Rows are points. Each table stands for the endless flat space through its points: a line for two points, a plane for three, and so on. The two share one point or none. Which?

First (2 x 4):
[[-0.27  0.16 -0.15  0.06]
 [-0.02 -0.14 -0.45 -0.29]]
Second (3 x 4):
[[-0.05  0.32 -0.15 -0.04]
 [-0.05  0.22 -0.33 -0.20]
 [-0.25 -0.08 -0.23  0.00]]
They share: [-0.17  0.04 -0.27 -0.08]

First, 3 rows:
[[ 0.43  0.41  0.30 -0.29]
 [ 0.17 -0.33 -0.08  0.25]
 [ 0.25 -0.21  0.08  0.03]]
Second:
[[ 0.40  0.00 -0.01 -0.15]
 [ 0.10 -0.10  0.24  0.25]]
They share: [ 0.28 -0.04  0.09  0.01]

First:
[[ 0.09  0.43 -0.21  0.15  0.22 -0.10]
 [ 0.24  0.29 -0.24  0.24  0.29 -0.19]
 [ 0.26  0.01 -0.26  0.30  0.15 -0.17]]
Second, 3 rows:
[[ 0.24  0.37 -0.24  0.40  0.38 -0.29]
 [ 0.33  0.15 -0.13  0.23 -0.06  0.06]
 [ 0.18  0.30 -0.40  0.21  0.37 -0.22]]
They share: no point

First:
[[ 0.01 -0.40  0.15  0.11  0.17  0.49 -0.15 -0.30]
 [-0.01 -0.33 -0.15  0.32  0.40 -0.03 -0.56 -0.50]
 [-0.07 -0.31  0.01  0.22  0.14  0.14 -0.47 -0.67]
 [ 0.29 -0.19 -0.09  0.42  0.41  0.04 -0.45 -0.19]
 [ 0.37 -0.10 -0.11  0.49  0.38 -0.07 -0.53 -0.24]]
Second (2 x 8):
[[ 0.39 -0.33 -0.08  0.21  0.42  0.24 -0.23 -0.31]
 [ 0.34 -0.31 -0.01  0.21  0.36  0.19 -0.24 -0.26]]
They share: [ 0.29 -0.29  0.06  0.21  0.30  0.14 -0.25 -0.21]

First, 3 rows:
[[ 0.10  0.07 -0.44  0.09 -0.33  0.00 -0.35 -0.18 -0.31]
 [-0.20  0.02 -0.04  0.29 -0.03 -0.35  0.05 -0.13 -0.11]
 [ 0.04 -0.07 -0.32  0.15 -0.27 -0.04 -0.33 -0.22 -0.33]]
Second (2 x 9):
[[-0.07 -0.26 -0.12  0.19 -0.29 -0.33 -0.03 -0.39 -0.26]
 [-0.07 -0.29 -0.11  0.16 -0.35 -0.37  0.02 -0.45 -0.27]]
They share: no point

First (5 x 11):
[[ 0.35 -0.20 -0.11 -0.34 -0.19 -0.02  0.23  0.53 -0.35  0.06 -0.17]
 [ 0.22 -0.22  0.08 -0.50 -0.25  0.22  0.33  0.56 -0.15 -0.13 -0.06]
 [-0.04 -0.23  0.09 -0.13 -0.07  0.07 -0.24  0.36 -0.20  0.26  0.14]
 [ 0.08 -0.31  0.19 -0.42 -0.11  0.33  0.10  0.19  0.05 -0.21  0.29]
 [ 0.25 -0.25  0.02 -0.41 -0.17  0.15  0.22  0.37 -0.16 -0.11  0.03]]
Second, 2 rows:
[[ 0.02 -0.46 -0.17 -0.48 -0.05 -0.09 -0.11  0.43 -0.28 -0.09  0.08]
 [ 0.12 -0.32 -0.07 -0.34 -0.09  0.01 -0.03  0.29 -0.22 -0.03  0.10]]
They share: [ 0.17 -0.25 -0.02 -0.27 -0.11  0.06  0.01  0.22 -0.19  0.00  0.11]

First:
[[-0.21 -0.12 -0.16  0.18 -0.42 -0.22  0.22 -0.01 -0.61  0.06 -0.19 -0.33]
 [-0.10 -0.41  0.24  0.45 -0.12 -0.44  0.48 -0.10 -0.28  0.24 -0.12  0.11]
 [-0.08 -0.27  0.12  0.29 -0.18 -0.36  0.34 -0.10 -0.38  0.18 -0.08 -0.05]
 [-0.09 -0.36  0.20  0.27 -0.09 -0.17  0.27 -0.08 -0.37  0.28 -0.20 -0.08]]
Second, 7 rows:
[[-0.12 -0.07  0.18  0.28 -0.01 -0.23  0.33 -0.31 -0.26  0.27 -0.21  0.02]
 [ 0.07 -0.08 -0.06 -0.04 -0.08 -0.60  0.32 -0.52 -0.37 -0.01 -0.26 -0.05]
 [ 0.28 -0.21 -0.06  0.16 -0.03 -0.63  0.09 -0.43 -0.77  0.44  0.12 -0.02]
 [ 0.02 -0.45  0.05  0.24  0.02 -0.51  0.32 -0.05 -0.32  0.24 -0.12 -0.03]
 [ 0.21 -0.17  0.36  0.05 -0.02 -0.33  0.40 -0.24 -0.63  0.59  0.43  0.08]
 [ 0.31 -0.40 -0.18  0.24  0.04 -0.76 -0.03 -0.39 -0.72  0.28 -0.08 -0.08]
 [-0.06 -0.24  0.28 -0.24 -0.20 -0.36  0.69  0.01 -0.10  0.13  0.14  0.00]]
They share: [ 0.04 -0.29  0.26  0.19  0.00 -0.27  0.24 -0.16 -0.30  0.27 -0.02 -0.02]

First, 6 rows:
[[-0.21 -0.14 -0.15 -0.04 -0.33 -0.23  0.03  0.28  0.35 -0.71 -0.14  0.29]
 [-0.08  0.27 -0.08  0.08 -0.23  0.16 -0.35 -0.55 -0.07 -0.42 -0.11 -0.25]
 [-0.59  0.33 -0.27 -0.18  0.11  0.09  0.25 -0.05 -0.05 -0.09  0.17 -0.31]
 [-0.53  0.43  0.17 -0.18 -0.32 -0.08  0.04 -0.34 -0.51 -0.43  0.32 -0.11]
 [-0.11  0.34 -0.17  0.06  0.34  0.34  0.08 -0.53  0.21  0.17  0.07 -0.35]
 [-0.21  0.40 -0.20 -0.09  0.30  0.51  0.14 -0.25 -0.02  0.04 -0.14 -0.12]]
Second (4 x 12):
[[-0.07  0.16 -0.46  0.00 -0.28 -0.03  0.28  0.00  0.07 -0.06  0.07  0.03]
 [-0.16  0.16 -0.15 -0.13 -0.09  0.02  0.10 -0.23  0.13 -0.39 -0.09 -0.08]
 [-0.14  0.03 -0.20 -0.23 -0.47  0.21  0.37 -0.05 -0.15 -0.22  0.13 -0.18]
 [-0.56 -0.24 -0.10 -0.08 -0.08  0.15  0.08  0.00  0.01 -0.33  0.14 -0.53]]
They share: no point
